Rows are points. Each copy is the shape, with its points in the same order, turned, moved and blurred by noise. Some copies are also mirrored. Which?

Shape (5 x 2):
.11  -.59
-.65  -.39
.20  .02
-.18  .52
.15  .44
Copy 1 (5 x 2):
.75  -.34
.81  .49
.14  -.20
-.16  .38
-.32  .06
Copy 1 is: mirrored
Copy 2 (5 x 2):
.64  -.15
.63  .65
-.06  -.03
-.28  .39
-.34  .18
Copy 2 is: mirrored
Copy 3 (5 x 2):
.45  -.34
.57  .38
-.22  -.27
-.54  .33
-.60  .02
Copy 3 is: mirrored
Copy 4 (5 x 2):
-.04  .82
-.78  .48
.10  .22
-.07  -.35
.29  -.13
Copy 4 is: mirrored

Shape (9 x 4):
-.18  -.19  -.35  -.52
-.36  -.49  -.10  -.08
-.69  .37  -.08  -.26
.58  -.08  .59  .13
-.63  .09  -.13  -.36
.45  -.40  .70  -.26
.14  -.29  -.15  -.40
.71  .27  .49  .32
-.19  .23  -.19  -.04
Copy 1 (9 x 4):
-.45  -.11  .24  -.58
-.38  -.41  -.21  -.21
-.74  .21  .33  .13
.66  .42  -.34  -.18
-.69  .10  .17  -.31
.45  .33  -.54  -.59
-.04  -.14  .14  -.65
.84  .43  -.04  .04
-.25  .02  .36  .06
Copy 1 is: mirrored
Copy 2 (9 x 4):
-.32  .27  .44  .52
.25  .11  .25  .60
-.43  -.36  -.09  .61
.45  -.16  .43  -.58
-.38  -.16  .13  .66
.42  -.11  .84  -.35
-.01  .36  .58  .21
.33  -.08  .21  -.82
-.21  .06  -.06  .15
Copy 2 is: mirrored
Copy 3 (9 x 4):
-.01  -.51  .55  -.35
-.12  -.87  .10  -.13
-.03  -.40  .67  .48
.35  .12  -.58  -.22
-.03  -.53  .62  .21
.63  -.25  -.45  -.44
.08  -.39  .24  -.47
.15  .49  -.59  -.07
-.20  -.11  .33  .14
Copy 3 is: only turned
Copy 4 (9 x 4):
.13  -.35  -.79  -.23
.06  -.43  -.36  -.69
-.13  -.94  -.50  .22
-.20  .40  .12  .04
-.08  -.79  -.71  -.10
-.56  .33  -.23  -.33
-.03  -.02  -.66  -.29
.05  .45  .27  .37
.23  -.50  -.39  .19
Copy 4 is: only turned

Shape (9 x 6):
-.56  -.62  -.20  -.25  -.05  .16
.40  -.10  .31  -.03  -.49  .56
-.07  -.29  .12  -.27  .20  -.31
.23  .16  -.53  -.31  -.17  -.36
.58  -.22  -.23  .60  .20  .67
.10  -.55  -.40  -.51  .21  .15
-.47  .22  .25  .22  -.11  .81
.39  -.54  .04  -.16  .48  .33
.33  .45  -.05  -.41  -.15  -.39
Copy 1 (9 x 6):
.29  -.12  .04  -.15  .78  .45
.60  -.13  .09  .92  .14  -.06
-.10  -.27  -.34  -.02  .27  .19
.26  -.20  .00  -.31  -.53  -.04
.03  -.43  .72  .88  -.19  .57
.36  -.75  -.07  -.07  .27  .38
.08  .24  .66  .57  .66  -.18
-.02  -.80  -.04  .52  .36  .42
.09  -.09  -.27  .06  -.37  -.47
Copy 1 is: mirrored
Copy 2 (9 x 6):
.27  .04  -.41  -.11  -.73  -.22
-.34  .20  .11  .72  -.24  .33
.35  -.14  .30  -.20  -.28  -.08
.51  -.26  -.15  -.09  .13  .58
-.94  -.30  -.29  .17  .07  .15
.18  -.60  -.20  .01  -.59  .12
-.19  .40  -.39  .61  .03  -.51
-.34  -.63  .18  .09  -.40  -.09
.58  -.16  .32  .21  .34  .45
Copy 2 is: mirrored
Copy 3 (9 x 6):
.05  -.10  .02  .28  .63  -.55
-.29  -.40  -.02  -.45  -.42  -.38
.37  -.06  .02  .43  -.11  -.13
-.06  .49  .44  .08  -.20  .14
-.04  -.86  .40  -.69  .19  .24
.35  .01  .63  .09  .23  -.46
.05  -.29  -.64  -.63  .43  -.22
.49  -.64  .45  -.01  .09  -.18
.18  .44  .07  -.09  -.65  .23
Copy 3 is: mirrored
Copy 4 (9 x 6):
-.42  -.31  -.42  .28  .65  .19
-.51  .10  -.61  .10  -.64  .11
-.19  -.29  -.08  .11  .27  -.46
-.34  .49  .05  -.38  .36  -.27
.47  .14  -.66  -.22  -.36  .44
-.27  -.29  -.54  -.44  .51  -.09
-.38  -.33  -.05  .35  -.39  .76
.12  -.46  -.61  -.33  -.03  -.13
-.49  .30  .26  -.34  -.08  -.51
Copy 4 is: only turned

Shape (14 x 8):
.20  .09  -.16  -.04  .25  .00  .29  -.01
-.12  .13  .03  .14  -.13  -.35  -.22  -.15
-.16  .35  .28  -.34  .03  .51  .26  .34
.08  .30  -.14  -.16  .23  .43  .19  -.30
-.20  .36  .17  .08  -.43  .14  .38  .02
-.01  -.20  -.36  .07  .21  .19  -.08  .07
.23  .38  .33  .01  .26  .47  -.27  -.26
.26  -.38  .39  .35  .05  .46  -.14  .09
.32  -.34  -.25  -.33  -.04  -.23  -.16  .12
-.16  -.13  -.42  -.01  -.49  .25  .30  -.03
-.33  -.47  .44  .33  -.38  -.35  .53  -.38
-.04  .28  -.11  -.18  .22  -.02  .00  -.15
.16  -.49  -.46  -.16  -.56  .28  .31  -.22
.03  -.46  -.14  -.39  -.18  -.20  -.18  -.19
Copy 1 (14 x 8):
-.04  -.11  -.13  -.29  .00  .18  -.19  .01
.20  .20  -.24  .33  .04  -.14  -.44  .16
.24  .18  .33  -.25  .51  .36  .12  -.31
.06  .27  -.14  -.40  -.13  .34  -.07  -.38
.51  .40  -.05  -.23  .30  -.02  .13  .14
.02  -.26  -.37  .13  -.12  .26  .00  -.19
.28  .15  .19  -.14  -.16  .07  -.36  -.73
.30  -.35  .20  .12  -.16  -.41  .16  -.45
-.06  -.20  .08  .35  -.34  .36  -.13  .29
.36  .15  -.40  -.03  -.13  .29  .44  .29
-.08  .46  -.15  .11  .07  -.79  .30  .43
-.02  .22  -.09  -.06  .03  .31  -.36  -.13
.20  .08  -.22  .00  -.56  .25  .59  .33
-.16  .16  .00  .51  -.39  .19  .07  .19
Copy 1 is: only turned
Copy 2 (14 x 8):
.53  .09  -.09  -.03  -.01  -.16  -.15  .06
-.02  .26  .15  -.27  .12  .16  .06  -.28
-.03  -.24  -.17  .24  -.35  .00  -.71  .06
.41  -.24  .00  -.08  -.12  -.40  -.40  -.27
-.02  .11  .46  .23  -.26  .05  -.41  -.08
.11  .03  -.23  -.19  -.09  -.41  .15  .07
.20  -.47  .00  -.58  -.16  -.01  -.50  -.26
-.04  -.50  .15  -.48  -.10  -.02  .02  .46
.32  -.03  -.36  .04  -.04  .15  .46  -.07
.04  .05  .29  .36  -.32  -.38  .18  -.04
-.09  .06  .77  .27  .62  .12  .09  .27
.26  .09  -.15  -.10  .02  -.12  -.25  -.33
.26  -.25  .32  .45  -.24  -.38  .57  -.03
.08  -.14  -.16  .17  .21  .06  .50  -.27
Copy 2 is: only turned
Copy 3 (14 x 8):
-.29  -.12  -.09  -.40  -.27  .06  .26  -.02
-.01  .32  .35  -.05  .08  .04  .13  -.02
.33  -.40  -.49  -.52  .26  -.14  .20  .15
.21  -.11  -.22  -.47  -.48  -.19  .39  -.05
.03  .17  -.36  -.09  .32  -.21  .44  -.03
.00  -.10  -.05  -.26  -.44  -.09  -.19  -.30
.25  -.06  -.01  -.29  -.45  -.38  .23  .57
-.09  .05  -.35  -.01  -.29  -.30  -.44  .50
-.14  -.32  .10  .13  -.31  .40  -.07  -.16
.01  .08  -.51  .07  -.08  -.12  .18  -.61
-.21  .94  -.42  -.06  .33  .35  -.01  -.01
.08  -.04  .15  -.46  -.26  .08  .29  -.01
-.06  .08  -.60  .30  -.39  .17  .11  -.53
.22  .00  .08  .23  -.26  .52  -.05  -.15
Copy 3 is: mirrored

Shape (13 x 9):
.09  -.06  .20  -.22  .37  .81  .12  -.20  .27
.72  -.40  -.49  .14  .17  .40  .00  -.05  .41
.06  -.48  .11  -.11  .35  .80  .33  -.08  -.02
.32  -.56  .00  .27  .43  .68  .29  -.59  -.18
.33  -.22  -.03  .18  -.48  .65  .23  -.31  .41
-.02  .47  .03  -.54  -.23  -.61  -.02  .27  -.48
.23  .04  -.04  .23  .50  .66  .36  .03  .19
.11  -.13  .65  .31  .26  -.49  -.60  .68  -.18
-.04  -.19  .22  .10  .11  -.66  .19  .20  .45
-.39  .54  .24  -.25  .13  -.58  -.45  -.20  .11
-.42  -.01  -.25  -.50  -.02  -.07  -.36  .11  -.37
-.79  .04  .25  -.64  .32  -.11  -.32  .25  -.24
-.36  .21  -.17  .31  -.09  -.36  -.18  .37  -.17
Copy 1 (13 x 9):
-.20  .11  -.40  .14  -.04  .45  .40  .36  .51
-.41  -.33  -.26  .23  -.19  .35  .56  .60  -.50
-.40  .22  -.36  .31  .07  -.06  .52  .36  .39
-.10  -.12  -.31  .83  -.13  -.17  .44  .49  .21
-.10  -.38  -.81  -.15  -.24  -.01  .36  .69  .03
.04  -.23  .66  -.88  -.06  -.15  -.29  -.18  .00
-.13  .11  -.28  .28  .33  .37  .22  .62  .10
.27  .04  -.03  -.21  .37  .08  .05  -.91  -.59
.54  .21  .11  -.52  .02  .01  .52  .06  -.49
.61  .19  .30  -.58  -.50  .35  -.25  -.28  .02
-.37  .28  .27  -.42  -.52  -.09  -.24  -.17  .06
-.11  .71  .29  -.53  -.29  .07  -.09  -.51  .37
.17  .30  .06  -.47  -.04  -.12  -.44  -.01  -.49
Copy 1 is: only turned
Copy 2 (13 x 9):
.21  -.45  .01  .13  .08  .23  -.64  -.53  -.29
-.45  -.08  .37  -.18  -.09  -.07  -.56  -.38  .50
.12  -.72  -.22  .00  -.09  -.02  -.42  -.63  -.09
-.41  -.46  -.29  .08  -.34  .08  -.31  -.93  .11
.12  .08  -.17  .17  -.30  -.36  -.73  -.34  .10
.10  .08  -.23  -.50  -.10  .48  .46  .78  -.40
-.06  -.34  -.21  .29  .26  .18  -.45  -.40  .14
.38  .23  -.02  -.55  .40  .07  .94  -.30  .13
.29  -.01  .13  .20  -.24  .18  .59  .21  .38
.20  .31  .25  .20  .02  .63  .69  .27  -.60
-.19  -.26  .18  -.28  -.12  .17  .35  .19  -.78
.32  -.62  .22  -.20  .10  .32  .69  .13  -.90
-.12  .11  -.22  .02  .23  -.17  .69  .31  -.21
Copy 2 is: only turned
Copy 3 (13 x 9):
-.05  -.54  -.02  -.12  -.53  -.62  .21  -.05  .04
-.27  .12  -.14  -.64  .01  -.65  .37  .22  -.43
-.25  -.52  .40  -.22  -.38  -.51  .45  .06  .16
-.57  -.25  .48  -.63  -.57  -.33  .12  .04  -.04
-.31  -.22  .21  .04  -.30  -.45  .32  .02  -.82
.78  -.34  -.06  .04  .58  .61  -.06  .04  .02
-.19  -.45  -.22  -.45  -.54  -.30  .54  .08  -.06
-.37  -.25  -.48  -.04  .79  .36  .16  -.60  .44
-.33  -.07  -.51  .31  .34  .24  .02  .39  .06
.43  -.01  -.51  .35  .03  .41  -.47  -.26  .25
.66  .09  .26  .12  .23  .09  .15  -.20  .30
.53  -.22  .04  .53  .07  .13  .12  -.22  .81
.15  .19  -.22  .13  .19  .66  .41  -.24  .07
Copy 3 is: mirrored
Copy 4 (13 x 9):
.48  -.01  .12  .39  -.09  -.33  -.55  -.13  -.55
.50  -.15  -.22  .29  .25  .46  .12  -.21  -.78
.66  .22  -.11  -.02  -.02  -.26  -.53  -.11  -.51
.80  .42  -.31  .20  -.30  .10  -.29  .28  -.58
.68  -.10  .14  .40  .02  .58  -.53  -.25  -.21
-.92  .38  -.08  .31  .48  -.06  -.18  -.18  .39
.45  .13  .37  .10  .11  -.11  -.23  .11  -.71
.08  -.03  .01  .25  .52  -.57  .70  .12  .63
-.26  -.57  -.04  -.12  .15  .04  .10  .22  .23
-.79  -.14  .13  .61  -.29  -.34  .08  -.06  .34
-.46  .41  -.20  .17  -.10  -.29  -.06  -.66  .11
-.53  .17  -.08  .05  -.18  -.92  -.21  -.50  .29
-.38  .25  .38  -.06  .03  .04  .37  -.23  .34
Copy 4 is: mirrored

Shape (18 x 12):
.28  .14  .27  .29  -.16  .60  .05  -.26  .03  .10  .33  .23
.09  -.28  .12  -.14  -.49  .49  .08  .15  -.09  -.26  .37  .33
.16  .08  .28  -.15  -.41  -.05  .13  -.30  -.26  -.05  -.37  -.34
-.19  -.03  .45  .12  .04  -.25  .11  -.29  -.24  -.20  -.56  .18
.22  -.29  -.14  .14  .36  -.02  -.17  -.09  .36  -.28  .26  -.40
-.16  .15  .37  .05  -.24  .01  .46  -.30  .05  -.63  -.51  -.07
.33  -.34  .15  .21  .40  .00  -.62  .18  .52  -.26  .07  -.40
.04  .06  .24  -.06  -.50  .34  -.19  .08  -.20  -.18  .36  .30
-.36  .29  -.03  .15  -.30  -.43  .25  -.43  .09  -.18  -.24  .08
.14  -.35  -.06  .26  .41  -.14  .01  .29  .21  -.02  -.26  -.25
.04  -.45  .04  .39  .07  .38  -.46  -.15  .06  .04  -.05  -.28
.18  .17  .05  .03  -.26  .14  -.06  -.31  .07  -.31  -.55  .07
.02  -.32  .40  .00  -.38  .52  -.17  -.22  .05  -.21  .65  .07
-.27  .29  .19  -.28  .12  .00  .37  -.50  -.19  -.05  -.52  .00
.31  -.18  -.16  .64  .58  .01  -.35  .05  -.06  -.37  .28  -.55
-.11  .07  .01  .21  .28  .36  -.48  .17  .18  -.25  .02  -.51
.14  -.50  -.29  .15  .18  .26  -.35  -.05  .09  -.41  .21  -.12
.34  -.12  .08  .00  .27  .17  -.54  -.09  .06  -.34  .19  -.10
Copy 1 (18 x 12):
-.03  -.25  .17  -.44  -.13  -.01  .14  -.55  -.11  -.30  .06  -.46
-.25  -.07  -.08  -.29  .09  .11  .15  -.79  .16  .34  .16  -.22
.04  -.09  .10  .32  .16  .25  -.12  -.44  .33  -.49  .14  .28
-.04  .13  .49  .22  -.11  .12  -.43  -.26  .36  -.21  -.36  .22
.22  .02  -.46  -.05  -.07  .47  -.13  .29  .06  .01  .04  -.52
.36  .10  .32  .10  .24  .38  -.47  -.62  .14  -.13  -.32  .32
-.14  .04  -.57  .06  .00  .57  .04  .37  .16  -.12  -.41  -.63
-.30  -.31  -.17  -.26  .03  -.13  .12  -.70  .19  .09  -.02  -.14
.56  -.13  .21  .40  -.13  -.19  -.37  -.34  .20  -.02  -.17  .19
-.11  .43  -.09  .30  -.09  .38  -.09  .30  -.13  -.06  -.17  -.27
-.15  -.06  -.15  -.13  -.47  .57  .33  .08  .15  -.17  -.09  -.24
.34  .17  .08  .08  .12  .14  .08  -.43  .40  -.37  -.26  .05
-.17  -.60  -.13  -.40  -.12  .37  .07  -.65  .18  .17  .11  -.45
.34  -.01  .70  .06  .25  .02  -.27  -.14  .27  -.30  -.01  .36
-.02  .22  -.73  -.35  -.44  .38  -.34  .42  -.11  -.30  -.02  -.31
.01  -.16  -.46  -.25  .04  .36  .17  .36  -.10  -.19  -.31  .03
.05  .18  -.44  -.32  -.23  .48  .10  .06  .27  .22  .06  -.38
-.12  .00  -.41  -.29  .01  .23  -.03  .09  .42  -.18  -.14  -.44
Copy 1 is: only turned
Copy 2 (18 x 12):
.42  -.14  -.18  -.01  -.01  .37  -.39  -.17  .43  .04  -.42  -.12
.56  -.12  .24  .23  .44  .32  -.04  -.31  .23  .16  .02  -.31
.07  .03  -.19  .33  -.24  -.25  .15  .26  -.05  .22  -.02  -.14
.09  .30  -.11  .51  -.11  -.09  -.40  .35  -.29  -.05  .16  .11
.00  -.10  .41  -.15  .25  .27  -.16  .14  -.11  .53  -.48  .61
.10  .09  -.14  .54  .32  -.35  -.06  .40  -.22  -.16  -.21  -.04
-.08  -.03  .14  -.06  .35  .54  -.25  .11  -.22  .90  -.18  .70
.62  -.11  -.16  -.07  .30  .28  -.15  -.30  .09  .13  .22  -.28
.07  .02  .00  .08  -.10  .01  -.07  .53  -.50  -.41  -.05  -.05
-.34  -.04  .38  .24  .12  .31  -.20  .30  .05  .32  .05  .60
.04  -.41  .02  .24  -.08  .36  -.41  -.13  -.08  .60  -.04  .39
-.24  .05  -.18  .26  .14  -.07  -.29  .08  -.27  .11  -.13  -.29
.87  -.24  .05  .14  .19  .44  -.13  -.24  .09  .40  -.32  -.04
-.01  .39  -.13  .50  -.23  -.34  -.03  .05  -.19  -.33  -.23  .10
.04  -.33  .28  -.30  .22  .02  -.51  .21  .15  .58  -.19  .94
-.05  -.30  -.23  -.06  .35  .25  -.11  -.18  -.17  .43  -.11  .73
.08  -.34  .51  -.01  .33  .18  -.32  -.26  -.12  .50  -.20  .37
.17  .09  .13  -.13  .26  .17  -.36  -.24  -.09  .69  -.18  .35
Copy 2 is: mirrored
Copy 3 (18 x 12):
-.14  .12  -.10  .05  -.38  -.13  -.15  -.76  -.42  -.42  .07  -.30
-.53  .30  -.03  .20  -.40  -.10  -.28  -.35  -.19  .03  .35  -.37
-.37  .01  .06  .22  .35  .04  -.09  -.10  .17  -.40  -.46  -.26
.10  -.21  .14  -.03  .38  .10  -.09  -.39  .30  .11  -.37  -.58
.15  -.03  -.06  -.26  -.12  .03  .02  -.03  .29  -.50  .54  .27
-.11  .16  -.12  .25  .68  .24  -.35  -.48  .38  -.04  -.10  -.37
.34  -.04  .03  -.44  -.49  -.03  -.27  -.04  .41  -.42  .30  .41
-.46  .30  -.13  .08  -.45  .22  -.12  -.34  -.24  .09  -.05  -.27
.01  .01  -.33  -.07  .64  .19  .10  -.20  -.09  .13  -.18  -.28
.45  -.30  .33  .01  -.07  -.12  -.02  -.04  .24  -.15  .30  .26
-.01  -.36  .15  -.39  -.19  -.10  -.26  -.07  -.14  -.49  .32  -.13
-.24  .12  .10  -.24  .39  -.09  -.39  -.39  .12  -.17  -.25  -.10
-.36  .22  -.43  .03  -.54  .04  -.27  -.26  -.05  -.39  .42  -.49
.12  .27  .21  .08  .61  .07  .21  -.36  .16  -.23  -.32  -.58
.22  -.51  .14  -.47  -.33  .47  .00  -.33  .23  -.55  .50  .38
.34  .11  .20  -.33  -.23  .43  -.29  -.02  -.02  -.54  .28  .07
-.21  -.13  .11  -.43  -.30  -.02  -.10  -.12  .14  -.28  .59  .02
-.08  .01  .06  -.51  -.45  .06  -.07  -.29  .27  -.45  .13  .05
Copy 3 is: mirrored
Copy 4 (18 x 12):
-.17  -.29  -.14  -.12  .02  -.17  .34  -.36  -.12  .16  .07  .57
-.11  .17  .36  -.13  .37  -.09  .46  -.42  .24  .05  .03  .14
.30  .21  .35  .29  .12  -.10  -.40  .10  -.15  .13  .42  .28
.08  .10  .30  .00  -.06  -.11  -.63  -.14  -.59  -.22  .09  -.02
.39  -.49  -.47  .18  .41  -.27  .29  .06  .01  -.06  -.08  -.23
.26  .16  .47  .05  -.19  -.18  -.06  .16  -.61  -.17  .36  .00
.36  -.71  -.29  .11  .69  -.53  .11  .27  -.07  -.09  -.38  -.19
-.22  -.11  .47  -.30  .36  -.03  .22  -.40  .19  .01  .15  .27
-.02  -.24  .41  .08  -.32  .32  -.36  .21  -.20  -.21  .30  -.12
.11  -.11  -.41  .15  .19  -.53  -.27  .38  -.03  -.11  -.37  -.22
-.04  -.42  -.34  .52  .40  -.48  .04  -.26  -.07  -.06  -.09  .17
.15  -.16  .50  .18  -.20  -.37  -.24  -.08  -.22  .18  .15  .06
.01  -.24  .16  -.06  .60  .10  .58  -.59  .00  -.12  .17  .37
.00  .14  .07  .05  -.19  .04  -.43  .01  -.54  .22  .49  -.11
.28  -.63  -.72  .05  .35  -.69  .07  .01  .11  -.45  .18  -.15
-.15  -.49  -.26  .16  .46  -.63  .10  .29  -.21  .05  .22  -.11
.08  -.29  -.25  .21  .39  -.45  .28  -.31  .18  -.09  .01  -.30
.24  -.58  -.13  -.06  .56  -.45  .08  -.26  .04  .11  .13  -.10
Copy 4 is: only turned

Shape (17 x 12):
.29  -.19  .09  -.04  .47  .23  .06  -.05  .12  .18  .06  -.35
.13  -.39  -.52  .06  -.37  .08  -.11  -.15  .43  -.26  -.13  -.05
-.41  .48  .35  .11  .36  -.35  -.04  -.31  .51  -.13  -.50  .50
-.06  .36  -.15  .50  .12  -.60  .44  .54  .12  -.35  -.14  -.34
-.41  .60  .10  -.32  -.02  -.20  .15  -.27  .41  -.11  -.02  -.27
-.17  .37  -.29  .20  .00  -.05  .23  .31  .68  .35  .20  -.68
.23  .49  -.16  -.29  -.41  .05  -.17  .57  .49  .43  .11  .19
.01  -.17  -.12  .02  -.11  .21  .33  .30  .59  .21  .00  .18
-.24  .15  -.50  .32  .11  .85  .15  -.22  .17  .06  .23  -.57
.20  -.37  .27  .28  .16  .19  .39  .03  -.57  .07  .78  .42
.16  .55  .15  .70  -.07  -.23  .21  -.15  .66  -.05  -.12  .09
-.34  .18  -.30  -.28  .24  -.52  .18  .04  .47  .10  .67  -.11
.41  .23  -.57  -.02  .29  .10  .15  .09  .21  .55  .05  -.19
.16  .13  -.14  .18  -.28  -.06  .26  -.01  .21  .43  .20  -.11
-.40  .14  -.28  -.40  .22  .24  .02  .29  .09  .25  -.04  .34
-.10  .27  -.24  .07  -.12  -.37  -.57  .51  -.09  .23  -.35  .31
.09  -.26  -.14  .00  .48  .22  -.01  .12  .32  -.38  -.21  .33
Copy 1 (17 x 12):
.31  -.04  -.36  .36  -.19  .26  .15  -.31  -.24  -.34  -.13  .16
-.10  -.01  .17  -.28  .32  .37  -.22  -.45  .25  -.37  .03  .12
.41  .44  -.05  .00  .30  -.41  -.20  -.32  .08  .71  -.25  .67
-.33  -.52  .38  .43  .44  -.54  .06  -.47  -.27  .00  -.14  .54
.29  .21  .28  -.26  .07  -.33  .56  -.18  -.01  .18  -.24  .57
-.13  -.61  -.01  -.24  -.05  -.04  .61  -.70  -.07  -.09  -.36  .58
-.44  -.26  .05  -.05  -.51  .05  .24  -.26  .76  .25  -.36  .25
-.16  -.02  .09  .10  .04  .51  .07  -.62  .16  .15  -.46  .32
.58  -.61  .17  -.36  -.08  .42  .17  -.37  -.44  -.27  -.63  .00
.03  -.21  -.08  .86  .29  .53  .22  .33  -.25  .25  -.04  -.52
.43  -.46  .12  .30  .52  -.16  .02  -.53  .41  .39  -.26  .69
-.34  .03  -.22  -.21  .41  -.26  .81  -.28  -.02  .07  -.42  .05
.11  -.32  -.21  .14  -.24  -.06  .25  -.78  .13  -.15  -.33  -.26
.04  -.40  .10  .10  .03  .23  .43  -.52  .29  .15  -.04  .06
-.20  .22  .07  -.12  -.31  .03  .05  -.29  -.17  .39  -.48  -.09
-.50  -.21  -.08  -.12  -.29  -.38  -.39  -.18  .22  .43  .19  .16
-.03  .35  -.08  .26  .20  .14  -.46  -.27  -.06  -.13  -.53  .12
Copy 1 is: only turned
Copy 2 (17 x 12):
.25  -.01  .40  -.05  -.22  -.19  -.32  -.07  -.02  .65  .24  .05
-.28  .12  .16  -.47  .37  -.52  -.13  .10  .11  .13  -.15  .33
.37  .59  .29  -.13  -.01  .76  .05  .10  .65  -.14  -.18  .00
.29  .54  .43  .40  -.11  -.23  .49  -.35  .27  .42  -.52  .61
.17  .27  .30  -.32  -.51  .16  .18  -.33  .11  -.19  -.36  -.08
.11  .45  .69  -.01  -.62  -.47  -.23  -.46  -.09  .00  -.29  .48
-.13  .43  .39  .05  -.44  -.33  .16  .18  -.08  -.53  .49  .50
.07  .51  .11  -.05  -.30  -.44  -.31  .33  .14  .13  .07  .40
-.12  -.29  .05  -.05  -.39  -.46  -.82  -.65  .22  .20  -.16  .31
.55  -.44  -.10  .76  .04  -.59  -.14  .47  .21  .35  .14  -.18
.17  .52  .72  .06  -.14  -.17  .04  -.12  .94  -.05  -.14  .20
.77  .06  .46  -.17  -.26  -.30  .05  .02  -.32  -.29  -.42  .26
.37  .28  .36  -.09  -.15  -.51  -.30  -.46  -.09  .12  .51  .37
.10  .36  .38  .15  -.13  -.65  -.11  -.11  .11  -.10  .09  .00
.20  .19  -.26  .09  -.23  .19  -.26  .09  -.27  -.22  .19  .40
-.20  .43  .38  .41  .39  .25  .21  -.01  -.18  -.27  .26  .47
.22  .04  -.03  -.22  .11  .19  -.19  .32  .25  .48  .10  .54
Copy 2 is: only turned
